Each point is reached from the start by the listed moves, each made once or not at all, plus a little noise. Say if it took an odd or an even number of moves. Then give how often each move was made.
In the rows, zero is written as 128.

Moves:
(1): [198 153 100]
(2): [167  75 177]
(3): [121  63  63]
Start: [153 152 114]
Points:
[152  90  49] => odd (0, 0, 1)
[153 155 110] => even (0, 0, 0)

Moves:
(1): [135 111 143 116 133 138 112 116 144 119]
(2): [173 138 162 154 146  91 164 136 148 136]
(3): [145 128 120 120 109 134 134 116 152 138]
(4): [ 73 121 143 147 145 117 134 129 170 114]
(5): [141 138 123 139 145 149 132 116 142 127]
(6): [133 146 140 120 110 143 123 143 118 136]
(7): [148 109 130 108 177 143 186 144 123 121]
(8): [102 136 127  97 167 109 139 112 138 105]
(9): [132 131 114 122 122 122 125 144 135  97]
Start: [ 93 133 109 100 145 145 123 163 126 147]
Points:
[122 132 147 135 172 133 152 148 249 109] => even (1, 1, 1, 1, 1, 0, 0, 0, 1)
[102 136 108  91 184 187 192 186 203 112] => even (0, 0, 1, 1, 1, 1, 1, 0, 1)
[ 19 133 119  97 201 116 143 152 179 112] => even (0, 0, 0, 1, 0, 0, 0, 1, 0)

Moves:
(1): [139 134 120 117 128 120 127 132  99 173 155 123 160 115 100 132 119]
(2): [ 98 112 122 138 135 108 140 147 131 163 106 149 108 121 134 105 103]
(3): [151 118 130 110 158  99 112 150 109 137 133 122 125 135  99 125 130]
(4): [116 109  95 106 118 103 111 100 139 126 110 129 142 155 154 113 122]
(5): [102 158 112 134 138 109 125 138 142 121 121 119 120 128  84 135 132]
(6): [134 114 122 113 159 150 157 133 115 122 164 147  92 145 116 115 135]
(7): [153 157 121 108 117 134 111 109 130 143 140 118 112 121 121 120 143]
(8): [130 149 117 110 117 143 153  96 153 139 122 104 146 139 124 108 105]
(9): [118 133 136 117 109 144 112 112 108 134 139 141 137 152 142 140 127]
(10): [130 140 118  97 126 132 139 129 118 124 138 121 108 141 149 127 113]
(11): [135 127 136 119 123 125 111 109 132 130 134 131 125 123 148 126 128]
(12): [126  74 127 130 138 108 111 147 122 110 117 106 145 139 134 133 104]
(13): [ 95 132 112 120 121 137 114 123 129 103 141 147 167 141 108 127 146]
(14): [115 150 128 132 120 124 109 141 118 128 134  99 141 131 146 143 130]
Start: [135 103 114 108 133 139 121 146 128 112 109 115 142 137 152 136 120]
Points:
[ 83 180  75  32 127 101  43 158  93 143 144 113 130 180 127 131 120] => odd (0, 1, 1, 0, 1, 0, 1, 0, 1, 1, 1, 0, 1, 1)
[124 148  98  94 115 151 127 124 141 124 106  63 171 152 169 130  99] => even (0, 0, 0, 0, 0, 0, 0, 1, 0, 0, 0, 0, 0, 1)
[ 97  47  74  48  99 108  39 100  90 119 133 125 249 196 170 138 100] => even (1, 0, 0, 1, 0, 0, 0, 0, 1, 0, 1, 1, 1, 0)
[110 101  68  27 189  93  74 197  59 108 193  81 175 182  86 146 103] => odd (1, 0, 1, 0, 1, 1, 0, 0, 0, 1, 1, 1, 1, 1)
[ 83  71  60  46 172  88  83 156 104 123 134 145 146 192 159  92 117] => odd (0, 1, 1, 1, 0, 1, 0, 0, 0, 0, 1, 0, 1, 1)
[ 35  81  31  54 114  86  90 119 128 153  95 107 245 204 104 102  51] => even (1, 1, 0, 1, 1, 0, 0, 1, 1, 0, 0, 1, 1, 0)
